Each row is a point. The points of each table are mixes of a few directions, plus a little noise. How many directions does each table use, and how many do they share? Where both have some left over, give the other angles between the two spaces (their principal angles), to ten degrees, smallest first.
In the rows, 128 means zero.

First, 6 rows:
[[128 175]
 [127  80]
 [128  94]
 [128 152]
 [128  49]
 [129 218]]
Second, 5 rows:
[[209  79]
 [ 78 158]
 [101 144]
 [165 106]
 [ 88 152]]
Directions: first 1, second 1, shared 0; angles 60

First (7 x 6):
[[127 131 131 126 128 132]
 [101 222 212  46 138 249]
 [127 132 132 124 128 134]
 [129 124 124 132 128 123]
 [126 135 135 121 129 138]
 [137  98 101 154 125  90]
 [150  54  61 193 120  32]]
Second (6 x 6):
[[ 88  79  66  91  97 116]
 [172 164 207 179 153 148]
 [155 101  78 123 135 178]
 [129 142 232 153 139 102]
 [ 99 130  66  54 146 100]
 [124 152 118 167  98 124]]
Directions: first 1, second 4, shared 0; angles 60

First, 10 rows:
[[150 129  26  34  73 149 145 122 131]
 [113 143  70 105 105 166  82 163  90]
 [103 130 147 125 115 134 101 153 123]
 [142 221 103 175  97 120 135  62  69]
 [ 74 113 142 147 176 145 121  96 173]
 [158  88 180 148 156 102 144 158 138]
 [112 107 185 125 131 104 149 116 174]
 [108 168 116 146 107 144  89 139  83]
 [178  89 152 146 166 103 166 133 141]
 [142  91 159 130 153 112 148 137 155]]
Second, 7 rows:
[[113 113  98 133 162 154 111 131 132]
 [179 143 154 172 141  93 166 102 110]
 [187  42 180  58  89  91 137 249 138]
 [104 139 153 147 138 123 131  98 146]
 [135 148 149 118  88 107 140 123 124]
 [ 98 158  68 120 123 165 102 107 114]
 [ 81 153  93 147 155 161 109  87 134]]
Directions: first 5, second 4, shared 4

First:
[[112 132 169  83  66 196 127 163 112 119  12 160 117 228]
 [147 124  94 128 178 129 185 149 135 152 226 112 129  58]
 [113 130 145 163 104  71  46  70 131  98  78 127 135 150]
 [124 130 149  77  94 206 170 184 114 136  67 152 115 191]
 [122 130 148  98  97 172 139 156 118 127  71 146 121 180]
 [147 125 102 103 165 169 211 179 128 159 204 122 123  85]
 [114 129 134 190 123  30  24  39 138  95 109 114 142 116]
 [139 125 100 161 170  77 124 100 140 133 208 106 137  58]
 [125 129 132 131 122 123 115 121 128 123 115 129 128 137]
 [125 128 124 164 136  72  81  82 136 115 141 116 137 104]
 [142 126 110 108 151 159 186 165 128 149 178 125 124 101]]
Second:
[[118  66  91 160 140 146 142  96 156 148 105  94 158  88]
 [135 116 122 140 151 127 155 129 129 156 158 100 123  88]
 [103  83 159 149 151 154 143 130 164 186  83  93 154 142]
 [113 107 109 134 157 132 124 111 167 107 138 155 174 146]
 [127 205 176 111 129  71  70 178 132 140 182 150 117 160]
 [187 248 151  42  85 128 168 158   7  18 183 219  26 177]
 [126 111 104 145  99 120  99 115 129 136  99 102 128  99]
 [117  89 112 143 112 146 122 107 139 134  76 111 143 124]]
Directions: first 2, second 5, shared 1; angles 40

First, 8 rows:
[[129 129 128 128 126 129 128 128 128 126 126 128 128 130 131 128 126 129
  129 130 128 127 127 129]
 [133 131 127 129 119 131 128 126 129 122 120 127 128 135 141 129 122 131
  133 138 127 124 125 130]
 [140 134 126 130 107 134 129 125 131 116 110 126 129 142 156 130 114 134
  138 149 126 119 121 132]
 [131 130 128 128 122 130 128 127 129 125 123 128 128 132 136 128 124 130
  131 134 128 126 126 129]
 [153 139 124 132  84 141 130 121 135 102  89 125 130 158 188 131  98 140
  150 174 125 110 112 137]
 [107 118 131 125 165 118 127 134 123 150 160 131 126 103  79 126 153 117
  110  91 130 143 141 120]
 [ 78 104 136 120 217 103 125 143 115 182 206 136 123  68   7 122 188 103
   84  36 134 165 161 109]
 [152 139 124 132  85 140 129 121 135 102  90 124 130 157 186 131  99 140
  149 172 125 110 112 137]]
Second (9 x 24):
[[ 75 120 113 111 122 119 128 117 138 117 150 118 104 119 116 130 118 121
  157 117 149  95 105 119]
 [128 142 126 131 160 139 116 105 162 127  96 171 133 117 146 173 106 130
  122 125  76 199 167  99]
 [121 101 134 137 115  98 129 131 110 151 156 117 136 108 104  98 157 123
  115  91 146 125 124 147]
 [157 143 137 149 135 107 133 143 125 141 127 112 177 116 106 111 163 140
   64 119 131 121 116 132]
 [180 146 141 147 122 167 143 139 116 121  97 130 131 159 159 121 116 133
  111 188 117 131 144 137]
 [113 108 134 134 129 133 145 140 100 143 166 109 106 123  94  91 147 115
  123 126 160  98 125 143]
 [190 138 143 113 139 167 127 169  87 127 121 121 120 172 133 126 130 125
  149 162 134 120 139 148]
 [ 92 140 113 105 145 149 125 116 149 107 124 138  98 134 133 160  97 123
  164 141 122 123 126 103]
 [ 96 115 110 126  85  72 106  92 164 119 113 137 150 103 161 144 117 141
  148  83 117 141 105 125]]
Directions: first 1, second 6, shared 1

First:
[[116 130 124 138 115 114 113 132  91 126 112 117 135 122 112 105 108 118
  141 114 130 112 124 111 133 150 154 151 123 127 118 154]
 [118 125 117 132 122 124 127 139 108 125 118 126 131 126 123 101 118 107
  126 125 138 116 120 124 132 141 128 157 124 130 120 144]
 [151 120 132 106 156 158 163 124 205 132 162 152 114 142 164 170 170 142
   97 159 128 161 134 165 119  82  66  89 137 130 148  73]
 [117 139 136 143 109 105  99 120  80 128 108 108 138 118 101 119 100 138
  158 103 117 110 131 100 132 155 183 133 124 124 118 161]
 [120 144 143 145 107 102  92 113  78 130 108 104 139 117  98 130  99 152
  166  99 109 112 135  95 131 155 198 119 124 122 120 160]
 [128 117 114 120 138 142 149 142 149 125 136 141 123 134 144 114 141 104
  105 144 144 133 120 146 128 118  86 146 129 132 130 116]
 [118 124 118 132 122 124 127 138 109 125 119 126 131 126 123 102 118 108
  127 125 137 117 121 123 132 141 128 155 124 130 120 143]
 [139 142 153 130 126 120 111 103 132 134 132 118 130 126 121 171 128 173
  150 118 103 137 144 118 124 122 165  79 132 122 136 120]
 [104 121 103 139 113 116 122 152  78 121 104 122 135 122 113  65 103  80
  127 118 150 101 110 115 137 161 133 195 119 132 109 168]
 [167 119 140  94 171 174 177 117 249 134 182 163 107 149 182 202 193 159
   84 174 122 181 141 183 113  55  40  56 144 130 161  40]]
Second, 11 rows:
[[173 149 121 108 180 165  81 138 166  87 117 115 141 141  91 128 141 179
  137 169 114 148 177 128 126 140 105  56 110 117 154 102]
 [ 76  93 128 158  91 117 165 129 133 126 124 122 114 125 169 114 121  36
   69 155 171 159 118 168  73 134  95 164 133 134 102 154]
 [138 142 132 120 124 113 127 123  98 152 135 139 132 122 118 133 123 162
  166  84 106  92 107  97 169 120 168 146 134 130 130 128]
 [149 150 121 120 145 130  87 136 101 114 109 116 143 127  86 108 115 166
  165 118 111 106 142  98 153 152 157 117 116 123 136 137]
 [168 136 143  95 157 149 157 113 192 151 171 161 117 138 155 194 171 189
  133 125 101 139 124 141 151  68 102  81 143 129 157  63]
 [ 67  93 124 165  83 108 156 132 109 125 114 115 118 120 159  98 109  28
   75 145 173 149 115 157  77 148 111 180 130 133  95 171]
 [148 141 130 116 142 132 120 126 130 133 133 134 132 130 118 138 134 165
  149 116 110 116 129 115 150 120 139 116 128 126 138 114]
 [139 128 127 123 147 147 121 131 161 109 128 124 127 136 127 133 139 131
  112 160 132 152 150 145 110 127  99  95 123 125 137 113]
 [ 89 104 124 153 103 121 141 134 124 115 114 114 123 126 145 105 116  57
   86 154 162 151 128 154  84 146 107 153 126 131 107 157]
 [118 129 127 134 115 115 126 129 100 135 122 126 130 122 122 116 116 120
  140 110 128 112 117 115 137 137 149 152 128 129 120 144]
 [142 145 133 116 123 111 128 121  94 159 138 142 132 120 117 139 124 175
  176  72 100  85 101  91 180 115 175 149 136 130 132 124]]
Directions: first 2, second 3, shared 1; angles 50

First, 11 rows:
[[107 175 156 107 118  96 140 132 115 135 126 118 172 142  62 143 150 108
   85 147 125 103 133 153 124 100 151 155 131 176 110 173]
 [132 164 156 119 132 109 165 139 126 131 135 137 165 145  94 126 174 117
  109 137 150 144 146 106 152  73 172 148 107 126 115 142]
 [ 99  96 121 125 147 158  75  91 138  85 130 117 107  98 157 127 103 138
  156 114 107 109 103 168 104 206  58 145 149 151 117 139]
 [ 97 136 123 164  76 148 130 186 129 194 123 116  85 131 168  91 112 159
  101 164 109 161 134 128 143 106 133 104 128 125 203  89]
 [126  91 112 147 130 165 114 133 145 117 128 138  86 108 201 100 114 157
  166 121 128 154 123 111 141 158 102 119 124  94 154  79]
 [129 112 140 134 167 157 120  93 147  87 144 136 133 116 144 123 159 130
  162 108 144 163 123 115 144 140 105 145 112 104 102 135]
 [153 141 130 137 143 109 135 117 112 155 145 112 140 154  78 153 131  97
   97 118 126 133 133 130 102  99 140 101 130 129 113 179]
 [132 136 124 121 124 127 133  86 142 120 113 126 176 121  59 179 150 111
  145 126 136 136 114 136 156 120 136 126 111 129  85 139]
 [141 175 143 114 106  78 170 165 105 167 124 128 159 161  75 136 141 108
   76 147 136 108 150 118 126  64 191 126 125 145 131 148]
 [152  98  94 120 109 119 127 153 123 129 108 143  94 121 180 119  80 144
  149 123 125  94 129 114 118 155 133 107 142 110 152  72]
 [139  85 111 120 155 140  99 114 128  87 132 137  92 112 190 112  94 138
  161 102 123 102 120 130  98 189  88 131 147 119 125 113]]
Second, 10 rows:
[[ 57  99 125 136  42 158 104 148 123 170 119 100  87 126 141 108 122 175
   96 188  80 145 150 128 173  87 109 127 124 157 169  82]
 [154 140 154 123 186 124 117  93 127  85 141 126 152 131 100 144 143  97
  128  95 147 112 124 144  87 153 120 135 134 137  84 189]
 [104 108 126 129  51 153 143 195 137 138  94 154  84 113 213  70 127 192
  142 172 133 131 161  80 196 100 166 133 109 107 187   7]
 [ 62 126 137 103 123 129 124 127 151 120 130 119 125 111 160 101 110 144
  126 158 104 146 102 166 132 148  81 173 140 155 157 121]
 [152 127 146 141 156 150 115 109 117  86 139 143 138 126 116 131 177 125
  147  99 152 119 151  99 141 130 140 137 112 119  81 148]
 [130 132 123 123 146 120 138 121 134 125 134 132 140 127 126 132 130 121
  138 121 133 138 117 129 128 133 124 137 127 120 123 135]
 [174 148  98 160 146 123 108 128  98 145 128 132 134 129  90 163 123 107
  142  85 134  86 119 135  97 172 135  98 143 129 102 164]
 [164 128  91 145 123 108 147 125 113 181 135 124 138 151  85 166 123 107
  125 116 125 145 125 106 132  94 149  86 122 100 119 137]
 [151 132 157  95 143  93 153 132 149 119 113 116 129 144 131 129  81 100
   87 140 139 120 122 160  67 119 145 104 143 134 151 143]
 [131 137 121 124 167 121 132 105 133 115 146 135 151 123 117 137 140 114
  150 107 133 139 109 134 124 147 111 149 127 122 106 155]]
Directions: first 6, second 6, shared 3; angles 40, 60, 90

First, 9 rows:
[[140 170 164  64 118  57  84 174 109  92 137  97  75 163 118  51 110 114
  162 160 125 118 114 135 121 143 173 119 124 149 128 154]
 [162 155 168 121 141 106 113 155 123 103 125 137  88 113 125  92 108 123
  136 151 132 130  83 160 158 148 127 134 118 130 163 123]
 [ 94 109  57 167 118 129  89  93 135 100  71 111 105 153 168  87 119 137
  155 133 212 176 153  78 118  83 126 144 232 159 108 199]
 [129 107  43  96 115 118  79 103 131 135 129 137 107 154 167 120 105 151
  130 122 215 194 117 121 110 136 136  77 147 114 102 166]
 [147  90 137 198  97 214 187  97 128 171  94 101 173  83 121 195 119 126
   43  81  71 100 101  72 195 140  77 226 108  39 135  53]
 [131 139 165 112 113 111 136 151 116 114 137 110 127 146 112 111 134 115
  133 131  87  99 138 119 122 132 143 145 120 137 121 125]
 [ 46 138  82 100 185 144 145  83 151 247 144  89 200  67  89 213 152 138
  113 118 102  93 171 133 104 100 144  79  51  83 113  71]
 [159 141 183  87 110 104 139 168 112 111 168 134 123 150 109 119 133 117
  127 130  76 100 119 148 120 160 145 122  84 131 127 112]
 [144 101 154 207 155 169 181 126 146  80 147 234 155 122 143 164 172 133
  151 126 131 143 155 186 104 111  80 105 168 210 155 150]]
Second:
[[136 146 109 154 104 200 134 121 138  97 138 153 109  88 141 114 119 138
  112 137 188 201  86 162 153 142  98 110 110 120 128 162]
 [156 130  66  34  61  59 140 149 141 140 149  64 227 161 139 135  88 108
   97  95 129 109 118 106  72 174  28 100 115 121 170  97]
 [130 116 132  96 133  68 126 136 122 151 127 101 159 163 120 139 126 119
  132 116  89  76 156 101 102 126 129 136 136 130 137 100]
 [131 106 121  48 124   7 128 147 122 172 131  64 202 196 116 151 117 108
  133 102  56  28 174  72  70 131 113 135 144 132 152  70]
 [126 149 134 195 131 233 129 112 132  93 125 181  63  74 137 111 137 146
  125 149 190 211  90 175 177 122 139 120 115 125 109 176]
 [113 116 163 140 168  99 121 127 114 146 116 131 109 148 114 137 146 128
  150 133  86  81 163 111 129 103 182 147 147 137 116 114]
 [101 128 193 235 199 212 114 104 114 110 104 201  17  87 118 117 170 149
  161 166 137 161 135 156 192  79 231 155 138 135  81 167]
 [120 115 151 127 155  90 124 130 119 145 120 120 127 151 117 140 140 125
  144 129  88  81 159 108 120 112 165 144 142 135 123 108]
 [146 149  84 122  80 185 138 126 145 100 143 134 140  92 146 114 105 130
   99 127 193 203  80 161 135 158  63  99 103 118 140 155]]
Directions: first 6, second 2, shared 0; angles 40, 60
